Each row is a point. The points of each table are mixes of a few directions, plus a little noise. How many directions does each table use, and how many do they share? Where both have some left over, give the other angles between the two spaces (their principal angles), to ten degrees, smallest first.
In the rows, 128 means zero.

First (7 x 3):
[[112  96 174]
 [143 155  87]
 [113  99 170]
 [148 164  77]
 [148 164  75]
 [135 142 109]
 [100  75 204]]
Second, 7 rows:
[[105  92 144]
 [163 193  27]
 [157 174 109]
 [110 100 136]
 [127 119 182]
 [121 115 149]
 [113 103 152]]
Directions: first 1, second 2, shared 1

First (9 x 6):
[[167 107 124 142 109 165]
 [123 177 137 121  81 169]
 [ 85  97 119 118 190  37]
 [ 86 124 115 111 102  92]
 [151 155 141 136 117 172]
 [191 100 136 156 163 167]
 [166 139 126 135  46 209]
 [ 84 121 123 114 172  58]
 [ 99 131 131 120 170  81]]
Second, 8 rows:
[[136 133 143 139 105 134]
 [140 175 152  92 142 105]
 [131 145 137 150  73 123]
 [ 92  42  60 167 154 155]
 [136  85 145 154 131 167]
 [128 198 125 108  91  80]
 [111  51  95 130 198 161]
 [151 196 174  83 135 102]]
Directions: first 3, second 3, shared 0; angles 40, 40, 50

First:
[[112 104 136  51  68 170 176 185 127]
 [ 68 140 134 130 115 143 134 211 105]
 [104 141 124 194 171  95  98 114 106]
 [ 88 116 132 172 153 103 135 118  86]
 [151  83 103  90  92 129 163  81 117]
 [161 111 189 110 158 124 154  73 139]
 [160 186 191 144 180 138  87 148 181]
 [136 177 159 171 179 119  83 136 154]
 [126 128  45 129  82 129 108 146 124]
 [175  90  70  89  79 130 141  69 137]]
Second:
[[ 39 113  97 116 100 137 125 160  58]
 [119 144  71 124  99 136  94 146 127]
 [112 132 137  87 114 149 122 135 117]
 [188 179 135 164 149 123  94 157 201]
 [132 128 182 164 175 107 152 117 132]
 [122 131 162 148 169 115 114  86 115]
 [ 88  94 140  92 100 143 177 148  95]
 [205 165  73  63  75 168  78 138 201]
 [ 66  96 128 142 133 115 150 122  63]
 [203 106 153 179 161  87 172  72 167]]
Directions: first 4, second 5, shared 4

First:
[[115 117 125 116 107 124 146 109 143 118 131 130 139 125]
 [130 119 158 133 162 109 114 125 132 131 125 182 130 118]
 [117  96 159  92 120 107 160 104 133  94 123 153 143 112]
 [144 127 130 120 122 133 140 147 106 115 115  91 120 137]
 [140 125 117 132 120 137 148 136 137 118 112 128 114 147]
 [144 134 135 148 138 114 106 148 117 153 120 108 128 142]
 [ 93 202   7 153  94 228 103 125 141 152 181  81 100 121]
 [139 131 136 170 135  96  93 137 141 178 123 123 138 152]
 [154 130 137 161 158 118 114 150 139 146 106 163 112 151]
 [105 101 175  55 123 115 155 100  88  73 142 121 155  73]]
Second, 10 rows:
[[100 134  88 157  79 126 115  98 171 173 152 102 152 146]
 [152 122 169 115 190  91 135 145 119  92  96 193 115 109]
 [153 113 142  99 134 177 166 155  92  81 109 127  93 136]
 [ 98 155  85 144 100 154  99 110 137 165 168  94 140 120]
 [145 132 155  99 161 102 134 150  88  93 110 116 125 102]
 [101 140  97 155  96 127 102 103 158 174 157 108 150 134]
 [ 97 152  78 154 107 149 107 102 167 162 160 137 134 127]
 [161  94 180 115 139 168 140 157  79 115 114 128 104 148]
 [135 123 128 114 129  99 158 130 139  98 103 132 128 129]
 [139 115 158 129 145  88 126 131 129 128 112 142 138 129]]
Directions: first 5, second 5, shared 4; angles 70
